Each row of a before or after table is a point. One or more steps were done to the points. Then noise was added and the rows were shuffled. The steps act on columns, c1 being the first. Name the steps. A step turns or swaps two columns, mirrors them in a line or flattens them onto one, adds a multiple of one to another, or multiplies or shifts one. Angles are multiples of 10 degrees, from the lower column toward the higher: turns from -170 to 170, lines from 10 to 170 but not 90. Use the fewest steps. Two steps may share a column if one is a turn and the other turns, adds or multiplies; they go together, in the order done. Otherwise the lowest column goes first.
In the rows, zero is written as 128.

Before (12 x 3)
[[ 70 118 187]
 [169 141 128]
 [ 57 154 182]
 [169 138 124]
 [123 193 116]
 [188 114  90]
 [ 65 208 186]
 [146 139 104]
 [208 122  82]
 [ 92 124 154]
 [ 70 170 143]
 [ 64 148 131]]
After (12 x 3)
[[114  61 134]
 [104 118 114]
 [ 69 136  56]
 [155  88 179]
 [163 129 158]
 [144 103 194]
 [192  48 181]
 [ 77 140  76]
 [196 104 189]
 [120 114  88]
 [119 114  88]
 [202 140 176]]
Steps: turn c1 and c3 by -100 degrees; multiply c2 by -1

Before (11 x 6)
[[115 160 124  73 119 159]
 [142 150 167 137  89 162]
 [145 131 150 146 130 145]
 [156 131 112 115 140 129]
 [129 127 155 126 145 171]
 [109 125 145 116 115 148]
 [122 120  89 107 127 153]
 [152 140 110 154 148 162]
 [ 88 157 130 113 141 170]
 [131 165 140 136  83  81]
 [119 165 146 108  10 103]]
After (11 x 6)
[[138 125 138 105 128 134]
 [118 106 126 128 149  64]
 [124 136 108 117 129  95]
 [100  95 128  98 134  91]
 [145 119 122 133 119 117]
 [114 139 135 118 139 108]
 [129 118 138  91 108 104]
 [145 104 121  84 112 132]
 [122 156 135 159 248 125]
 [136 131 142  94 172 119]
 [134 121 132 164 186 157]]
Steps: multiply c1 by 0.7; turn c2 and c5 by 150 degrees; multiply c3 by 0.4; turn c4 and c6 by 120 degrees

Before (8 x 9)
[[137 141 210 158 135 120 169 129 125]
 [113 139  97 131  83 103 147 176 113]
 [123 133 102  93 140 119 151 185 118]
 [119 152  91  98 128 124 142  66  79]
 [140 149 102 183 105 108  40 111  87]
 [110 100  96  99 113 127 115  61 120]
 [181 144 123  83 121 128 148 158 112]
 [203  88 110  87 161  92 146 113 113]]
After (8 x 9)
[[233  88  88  88 163 135 147 133 111]
 [  5 146  99 186 103 116  39 118  88]
 [ 88 103 112 113 110 102 116 129 122]
 [196 139 163 158 133 201 165 123 122]
 [210 146 119  78 118 121 145 139 117]
 [155 133 114  83 140 110 151 132 120]
 [144 140  90 120  84 117 146 127 114]
 [140 151 105 107 126  93 147 132  80]]
Steps: add 1.5 times c7 to c1; mirror c3 and c6 in the line at 30 degrees; flatten c4 and c8 onto the line at 170 degrees

Before (8 x 12)
[[ 54 142 130 141 173 207 143  86 192 202 152 150]
 [ 37  56 176  91 151 120 171 155  53 103  98 115]
 [172  25 162 120 142 101 118 174 168 178 146  89]
 [ 76  93 155 168 134  75 107 114 112 209  98 150]
 [121 118 153  90 126 131 121  98  50 137 105  77]
 [ 65 162 102 178 183 167 126  61 133 164 186 118]
 [ 95  77  55 114 141 123 113 198 167 123 196 180]
 [161  83  84 127 160 171 169 151 103 178 221 130]]
After (8 x 12)
[[171  25 164 135 140 102 128 172 170 183 137  88]
 [ 59 162 100 171 183 210 176  61 138 171 111  87]
 [ 82  95 156 220 132 125 121 113 116 215 153 164]
 [161  87  82  93 160 157 190 150 100 180  64  83]
 [ 43  59 175  88 155  83  84 156  59 107  95 126]
 [118 118 151  82 125  89  77  98  52 136 152  94]
 [ 99  79  46 118 131 109 212 199 165 122 108 134]
 [ 52 139 131  90 173 204 152  81 195 202 103 137]]
Steps: multiply c4 by 1.6; turn c4 and c6 by 40 degrees; turn c11 and c12 by -30 degrees; turn c7 and c11 by -110 degrees

Before (8 x 18)
[[145 139 178 165  69 133 155 155 120 171 140 120 112 140 113 211  47 183]
 [109  96  77 152 145 189  71 115 194 150  70  78 101 146 147 142  52  80]
 [ 99 125 178 104 154 115  93 125 129 113  35 123  81  86 162 110 147 136]
 [ 89 160 136  83  92 224 118 153 165 167 159 140 150  95 174 139 144  66]
 [ 86 137  96 100 179 100 112 205 112 169  71  79 112 176 206 103 141 105]
 [209 158  76 182  68 131 170 131 146 170  95 154 179  90  88 114  64 127]
 [148 145 145 134 199 121 160 117 118 167 113 152  97  66 189 228  73 132]
 [113 134 123  78 135 113 148 179  70 210 132  28 161 185  77 229 143 111]]
After (8 x 18)
[[139 139 146 183  68 129 155 180 121 173 142 115 159 140 114  47  46 179]
 [107  96 110 168 140 195  54  77 199 148  50  79 159 144 149 121  48  79]
 [ 82 161 121  46  95 214 125 154 164 161 171 143 109  95 184 116 146  71]
 [208 159  88 137  68 127 178  86 147 168  81 154  76  98  84 131  60 126]
 [ 83 136  45 142 179 100 100 154 116 166  68  78 145 179 210 156 139 100]
 [ 99 127 156  54 154 120 101 163 127 109  13 121 161  84 164 158 145 138]
 [123 130  84 133 132 110 117 162  67 204 130  34 113 186  81  19 153 112]
 [156 141 141  69 199 126 162 134 120 167 106 154 185  68 191  35  74 128]]
Steps: turn c3 and c8 by 50 degrees; add 1 times c14 to c4; add 0.3 times c12 to c7; multiply c11 by 1.3; turn c13 and c16 by -170 degrees

Before (8 x 24)
[[223 119 125  94 128 131 124 183 184  83  96 113 109 125 157  99 190  96
  111 142 117 155 119 158]
 [176 128 112  73 108  73 141 197 183 135 135 111 131 109 142 153 137  83
   66 133  76 168 105  97]
 [194 131  68  85 160 111 120 196 161 157 103 122 103 110  87 121 157  85
  154 136  84 115  85 140]
 [165 144 100  69 136  78  24 178 159 118 244 186 110 192 241 110 127  34
  202  69  71 138  65 115]
 [ 92  81 135 163 113 226 142  76 198 151 118  77 230 166  85 158 196 160
   44 186  94 141 210 147]
 [ 78 134 150 220  84 221 114  69 226 192 153  88 176 174 117 169 165 194
   84 150 146 185 156 181]
 [132 129 155  87 139 143 106 169 168 139  65  65 164 124 140 127 174  73
  123 148 110 208 126 103]
 [110  49  60 174 109 170 122 152 180 125 139  52 190 142 138 147 134 211
  123 179 147 110 140 171]]
After (8 x 24)
[[ 93 161 136 173  89  77 140  78 199 149 117  78 234 162  45 157 199 159
   46 174  95 141 208 153]
 [135 116 153  96 124 126 101 169 172 136  69  70 163 121 110 127 173  69
  123 157 110 207 131 101]
 [106 175  65 182  61 116 122 152 179 125 136  50 191 138  87 145 130 212
  123 172 143 110 141 172]
 [172 146 116  71 141 149 142 193 178 133 140 115 129 105 180 155 139  81
   66 141  77 168 108  93]
 [161 109 105  58 137 196  15 182 157 119 245 184 110 190 160 109 125  34
  201  79  73 141  63 106]
 [223 134 129  99 119 134 122 186 184  88  94 111 107 125 116 105 187  92
  109 148 120 158 117 161]
 [ 79 167 152 224 150  97 115  67 227 192 156  91 175 172  40 167 161 193
   84 130 149 185 159 181]
 [192  97  67  82 116 114 125 193 157 155 100 115 106 116 147 123 156  86
  153 136  82 112  84 143]]
Steps: turn c2 and c5 by 110 degrees; turn c4 and c20 by -10 degrees; multiply c15 by 0.4; turn c6 and c15 by -110 degrees

Before (14 x 48)
[[146 134 114 120 127 130 120 122 137 119 132 124 127 127 123 150 119 128
  135 126 115 139 120 131 124 136 130 134 135 131 137 137 112 124 123 115
  115 123 111 125 152 147 113 104 132 120 112 112]
 [131 116 127 130 127 130 142 147 128 137 121 135 110 119 125 105 131 120
  142 143 134 120 120 134 102 149 140 121 131 125 127 160 117 148 121 128
  129 117 129 108 147 121 114 132 129 107 124 103]
 [129 118 133 140 123 120 123 148 149 124 116 154 104 129 132 111 181 102
  154 113 138 131 129 144 143 112 156 121 141 124 120 156 121 120 126 110
  117 146 141 112 117 135 126 118 117 118 143 137]
 [128 104 139  99 112 107 108 136 125 154 115 103 140 158 155 118 113 118
  146 115 143 126 118 153 142 133 120 116 138 145 129 130 149 142 124 140
  126 161 151 121 109 118 129 109 134 106 133 126]
 [119 125 122 128 119 150 109 104 130 134 139 143 127 137 109 138 121 133
  117 126 162 134 119 130 133 133 132  98 147 103 127 134 154 133 129 119
  132 138 119 133 128 143 120 138 150 138 124 122]
 [120 119 123 133 149 112 141 150 142 123 121 113 136 139 121 128 114 132
  126 126 124 116 119 153 106 118 141 129 137 141 136 125 127  96 128 146
  140 133 131 125 127 110 141 117 127 113 119 115]
 [102 116 111 109 139 122 145 132 121 125 127 129 132 117 110 106 150 145
  147 145 127 136 126 118 124 120 135 126 139 116 134 125 131 135 113 105
  120 141 142 142 139 134 142 135 131 153 113 130]
 [141 116 122 117 133 111 158 132 128 133 130 126 132 122 118 118 136 136
  127 117 131 167 143 140 136  91 112 114 147 124 124 133 134 116 106 128
  128 125 128 110 121 152 124 133 150 130 141 130]
 [146 131 125  93 141 162 121 129 140 104 150 125 146 133 109 119 122 125
  111 111 122 103 129 143 136 134 113 133 117 151 102 168 125 113 123 130
  134 138 145 128 136 122  98 137 130 136 123 124]
 [129 123 129 114 147 143 131 146 129 127 133 135 120 124 141 118 136 109
  125  95 135 146 151 140 146 125 106 126 108 146 120 143 159 137 145 146
  119 150 110 136 130 108  97 103 128 124 134 141]
 [120 108 124 122 122 121 145 127 130 112 127 143 121 138 122 121 154 123
  140 129 115 120 132 136 129 130 119 140 127 144 114 128 110 163 164 124
  138 113 174 130 118 131 136 120 128 123 120 132]
 [125 129 128 119 135 139 155 124 121 128 141 130 119 122 108 131 140 140
  102 142 125 142 148 159 135 150 126 127 145 156 129 148 116 141 118 147
  132 138 125 125 111 134 141 130 133 124 112 122]
 [142 128 118 171 132 134 119 139 117 124 118 131 135 124 125 110 118 129
   97 119 158 142 128 142 131 135 144 165 144 133 131 146 128 124 146 113
  130 126 145 147 124 151 120 127 120 126 142 108]
 [120 117 100 120 138 138 126 126 119 130 121 112 128 131 146 121 128 131
  133 111 125 132 142 138 138 118 136 121 128  98 124 137 144 121 120 128
  137 137 145 137 117 144 141 146 134 127 148 119]]
After (14 x 48)
[[119 119 119 133 105 110 140 151 142 124 141 112 134 135 119 126 114 132
  126 127 124 116 119 152 108 116 130 128 140 144 133 120 127  96 128 148
  140 140 130 126 125 115 142 117 126 113 120 125]
 [129 119 132 142 138 120 122 149 148 125 159 152 103 131 133 111 179 102
  155 112 137 129 128 145 144 112 129 121 140 128 121 210 121 120 126 109
  117 141 141 111 116 145 127 116 117 118 143 134]
 [146 131 122  94 103 160 122 129 141 103 105 126 144 132 109 118 124 126
  110 110 121 103 131 142 136 136 112 133 118 133 103 246 125 113 123 129
  134 139 146 128 136 129  98 138 131 136 123 136]
 [132 115 132 128 119 130 141 147 129 137 140 134 111 119 123 103 131 119
  139 141 134 120 120 134 104 150 133 122 130 125 127 224 115 147 120 129
  129 123 131 107 149 117 115 132 129 107 123 104]
 [119 118 102 120 143 138 126 126 119 129 138 113 127 118 147 121 128 130
  133 113 126 132 141 139 138 117 132 121 127 143 121 153 144 122 118 128
  137 129 143 137 116 146 141 147 134 129 148 104]
 [122 108 119 120 118 121 145 126 129 111 120 143 121 132 122 122 156 122
  141 130 114 120 131 135 129 128 131 140 128 119 115 126 110 163 163 123
  139 113 174 129 116 125 136 121 125 124 121 140]
 [127 105 123  98 120 107 109 138 125 153 126 103 142 156 156 118 112 118
  147 115 144 126 115 156 141 133 141 116 138 109 130 134 148 141 124 140
  127 161 153 122 110 135 130 111 135 106 133 134]
 [128 123 131 115 113 142 130 147 129 127 104 133 120 125 142 118 135 109
  125  93 133 146 150 141 146 127 132 126 107 144 119 174 159 136 147 145
  119 155 110 136 132 121  98 103 127 125 134 145]
 [140 116 124 115 132 113 158 134 128 132 112 126 132 121 116 119 135 136
  126 117 132 168 142 139 136  92 130 115 146 132 126 143 136 116 105 128
  127 112 129 110 119 147 125 132 149 130 141 128]
 [120 123 118 126 148 150 108 105 130 134 128 144 127 134 110 140 121 133
  116 125 160 133 118 129 132 133 117  97 146 126 128 146 155 135 130 119
  132 128 119 132 129 144 120 137 149 139 124 109]
 [142 129 123 171 114 133 118 138 117 124 147 130 135 120 125 110 120 128
   98 120 159 143 127 142 131 137 132 164 144 127 130 182 127 123 145 113
  130 116 146 146 126 147 120 128 119 127 142 112]
 [147 135 116 120 117 131 121 122 136 121 129 124 128 120 123 150 119 129
  135 125 114 138 121 130 125 135 123 136 135 124 137 153 113 123 121 115
  114 116 110 124 152 140 112 104 131 119 113 113]
 [103 117 120 108 134 123 144 132 118 125 136 131 132 111 111 105 149 146
  147 144 124 134 123 114 124 120 126 127 141 143 136 119 133 136 112 105
  122 137 142 143 139 140 142 133 131 153 112 124]
 [125 130 130 118 100 139 154 126 122 128 121 130 117 123 109 130 139 141
  102 141 125 142 147 158 133 151 116 127 146 127 130 191 116 140 118 148
  129 132 126 124 111 140 140 131 132 122 113 136]]
Steps: turn c3 and c14 by 30 degrees; turn c30 and c48 by 30 degrees; turn c5 and c30 by 110 degrees; turn c11 and c27 by -110 degrees; multiply c32 by 3; turn c38 and c42 by 30 degrees

Before (14 x 64)
[[161 128 209  80 122 149 125  60 118 145 167 165 131   7 161  88 125 143
   92 149  83 105 180 202 130  74 179 155 217 106 123 118 164 131  88 155
  101 143 150  48 146 154  23 112 145 112 125 113 116 129 147 167 138 134
  128 113 166 135 148 135 113 214 102  63]
 [101 142  99 119 141 108 100 153 130 150  79 185 165 146 120 196 115 113
  116 187 138 138 145  75  72  36  87 150  98 116 125  71 176 137 123 112
   96  27 114 122 155  55 146  73 140 149 100 163 141  99 145  74 147 113
  133 154 115 135 167 152 153 125  91 113]
 [114 119 147 123 168 124 126 123 123 158 142 117 131 154 176  59 157 149
  128 166 133 120 130 142 164 106 116  96  95 125 100 139  95 114 154 165
  172 165 130  84 137 120 133 110 138 142 109 106  52 181 134 150 142 149
  107 131 154 164  98  97 116 195 165 147]
 [117 152  74  83 120 166  70 158 154 101  87 183  97 178 102 158 130 145
   89 170 152 178 123 114 123  75 108 170  53 139 122 107 146 137  99  92
  113  92  81 140 163  50 103 122 143 155 113 149 152  79 145  73 106 102
  161 155 116 117 117 170 166 113  50 115]
 [181 147 200 128  70 134 150 121 149 108 181 167 147  51 214 123 153 141
  119 142 126 144 176 174 178  89 174 180 176  81 120 106 179 122  79 145
  105 130 130  91 115 153  34 125 153 123 126  94 129 147 152 161 199 101
   82 120 139 134 170 111 152 248 127 110]
 [162 143 154 103 152 134 170 120  75 105 121 144 111 104 202  64 167 150
  126 104  94 109 128 140 113 148 134 155 108 116  94 144 104 117 157 178
  160 160 142 108 176  77 134 122 108 154 133 101  52 135 105 179 194 138
  120 115 190 157 109  68 114 153 182 107]
 [141 186  90  97 111 144 104 161 158 140 132 206 154 134 102 165 126 121
  134 174 147 144 126  99 140 112 146 127 113 165 126  77 140 163 142  88
   92  33 107 118 161  99 136 109 126 100  99 157 144  99 186  76 123  97
  127 109 149 153 147 132 150 108  55  94]
 [152 110 154 100 152 134 153  93  87 119 107 131 131 135 165  64 120  99
  108 118  90 140  97 148 152 121 112 158 119  97  88 134 115  97 185 178
  175 119 120 106 142 131 126 139 166 136  57 108 118 134 103 140 161 116
  139 121 154 202  92  59 106 169 150 151]
 [119 174  77  86 130 181  98 164 131 131  91 150 139 164  99 158 152 143
  101 204 135 128  93 120  86  96 129 144  59  97 150  51 152 146 105 110
   86  52 133 147 129  68 106  92 158  96 142 150 205  96 189 102 131 125
  143 137 141 157 129 180 175 103  96 160]
 [181 147 149 117 111 154 158  90 150 164 147 115 173  25 210  76 161 180
  131 138  92 143 179 201 138  79 198 149 162  89 106 152 129 153 112 146
   93 134 154  73 148 128  40 111 126 143  80  89 166 122 131 132 170  76
  100 116 125 138 143 147  94 204 124  77]
 [124 135 130  96 100 172 133 162 144 120 104 146 130 132 104 175 122 148
  125 226  95 133  77  94 107  92 109 106  93 136 125  67 124 153  77  70
  117  49 113 138 173  45 102 134 162 141  77 166 120 108 155  74 146  91
  150 153 132 125 122 143 159 115  99 133]
 [ 82 158 150  76  95 165  81 151 119 107  64 181 159 130 107 141 138 149
  115 179 136 155 144 125 122  85 136 139  94 100 127  59 116 192 123  71
   73  76 116 118 135  93 100  80 107 146 105 119 141  97 157  56 158 123
  155 148 125 145 123 114 168 124  78 152]
 [132 122 153  97 166 118 181 113  97 131 101  94 118 105 154  82 116 168
  125 104 121 159 105 137 177 148 100 112 107 107  96 126 113 108 181 140
  134 171 120 136 140 104 135 104 179 159 122 129  91 163  89 149 139 157
   91 143 199 170 180  63 102 168 161 113]
 [113 145 176 114 145 131 170 112 100 152  92  87  92 148 133 105 130  95
  147 130  98 125 127 149 156 149 102 152  79 134  97 152  97 155 145 176
  143 110 110 122 145 108 165 118 121 159  91  97  96 135  99 183 150 134
  135 112 192 133 138 123 114 182 131 158]]
After (14 x 64)
[[ 77 162 144 118 141 109 100 150 128 150 150 185 167 191 120 196 115 113
  113 187 139 138 146  76  74  36  87 148  98 110 126  70  83 134 124 112
   94  26 113 121 133 173 145  71 139 148 100 163 143  97 144  71 147 114
  133 152 116 135 168 153 152 125  81 116]
 [202  73  96 129  69 135 150 120 149 107 121 171 147  54 212 126 153 142
  117 143 126 145 178 174 178  89 172 178 175  80 119 106  63 121  78 146
  105 130 131  93 115 158  34 124 153 122 127  95 129 147 150 160 199 104
   81 120 138 135 167 110 149 247 134 111]
 [177 118 102 113 113 156 159  91 149 160 147 115 175  49 209  73 163 180
  130 136  93 144 179 199 139  79 200 149 157  90 108 152 118 154 112 144
   95 133 154  72 144 195  41 109 125 144  81  91 167 121 130 130 171  75
  101 113 125 138 144 149  96 203 114  76]
 [180  61 103  79 125 149 124  59 119 144 117 165 132  18 159  86 127 144
   92 150  83 104 181 200 129  74 179 159 217 108 123 118  78 126  88 155
   99 141 153  45 129 187  20 113 144 111 126 113 116 132 150 164 138 133
  126 110 165 135 147 135 113 215  95  61]
 [ 54 125  91  76  97 165  78 148 120 109 147 183 157 153 105 142 135 150
  114 180 137 157 146 125 124  86 135 139  95 100 128  57 127 193 123  72
   76  75 117 114 109 153 100  81 107 147 103 119 144  96 159  54 159 123
  156 149 127 146 122 113 167 122  84 153]
 [134  99 126 101 151 136 157  91  87 116 162 134 131 134 163  64 121 101
  109 119  90 141  97 149 153 125 111 157 120  97  86 132 141  96 185 176
  174 120 120 109 149 121 128 140 167 134  57 110 117 134 103 140 162 112
  137 121 152 204  93  59 106 166 137 151]
 [ 94 187 137  82 121 168  69 158 151  99 151 183  98 215 106 155 131 141
   90 170 150 176 124 115 123  75 106 173  54 142 121 108 110 138  98  93
  112  93  79 140 118 154 100 121 142 156 112 150 152  81 141  73 109 101
  163 156 116 115 115 173 168 112  42 117]
 [ 95 194 124  89 132 180  97 163 129 133 150 149 140 193  98 157 149 141
  101 203 133 128  91 119  84  97 130 145  62  97 151  53 101 145 105 108
   83  52 137 147 113 147 105  91 160  96 144 149 204 100 188 102 129 121
  142 138 141 162 128 184 176 102 100 162]
 [113 106 114  96 166 118 180 111  97 130 152  96 121 127 155  86 119 167
  125 104 119 160 106 137 177 150  99 111 107 111  95 125 143 106 181 141
  134 169 119 139 154 160 137 103 177 159 121 128  91 160  89 149 141 158
   90 140 200 171 180  65  98 169 151 113]
 [130 108 118 122 169 123 127 123 124 156 110 116 131 154 176  64 155 150
  125 166 132 122 127 143 164 104 119  94  93 124 101 138 157 113 155 162
  173 163 130  83 153 118 133 111 141 144 107 104  52 182 133 149 141 147
  108 131 154 167  96  98 118 195 153 145]
 [152 111  94 102 153 136 173 122  74 107 156 142 109 144 202  62 166 151
  126 101  96 110 128 139 111 148 136 154 109 119  95 148 142 117 160 179
  161 160 141 108 197 181 137 126 111 154 133 102  53 137 105 180 194 139
  122 113 191 157 113  66 112 154 150 106]
 [138 192 104  99 111 145 102 161 158 142 134 206 155 149 104 168 127 122
  135 171 149 145 127 100 141 112 144 126 111 165 129  78 106 165 143  89
   91  33 107 115 120 148 136 111 128 100 100 158 144 101 186  74 121  96
  125 111 150 154 151 133 152 108  47  96]
 [ 95  96  82 115 148 130 170 113  99 151 144  88  92 157 133 103 131  97
  146 128  97 122 125 148 153 148  99 153  79 134  99 153 145 157 142 175
  144 109 110 122 142 130 165 119 119 159  90  96  96 136  98 185 149 135
  133 110 193 133 138 124 114 184 117 160]
 [108 130 117  94  99 172 135 162 144 118 147 147 130 184 104 175 125 147
  126 228  99 134  79  95 110  92 108 106  91 136 122  64 130 149  78  68
  119  48 115 138 154 189 103 134 161 141  76 166 122 110 155  74 147  94
  152 153 131 124 122 143 159 113  81 134]]
Steps: mirror c1 and c11 in the line at 20 degrees; turn c2 and c3 by 60 degrees; turn c3 and c33 by -160 degrees; mirror c14 and c42 in the line at 160 degrees; turn c41 and c63 by -30 degrees
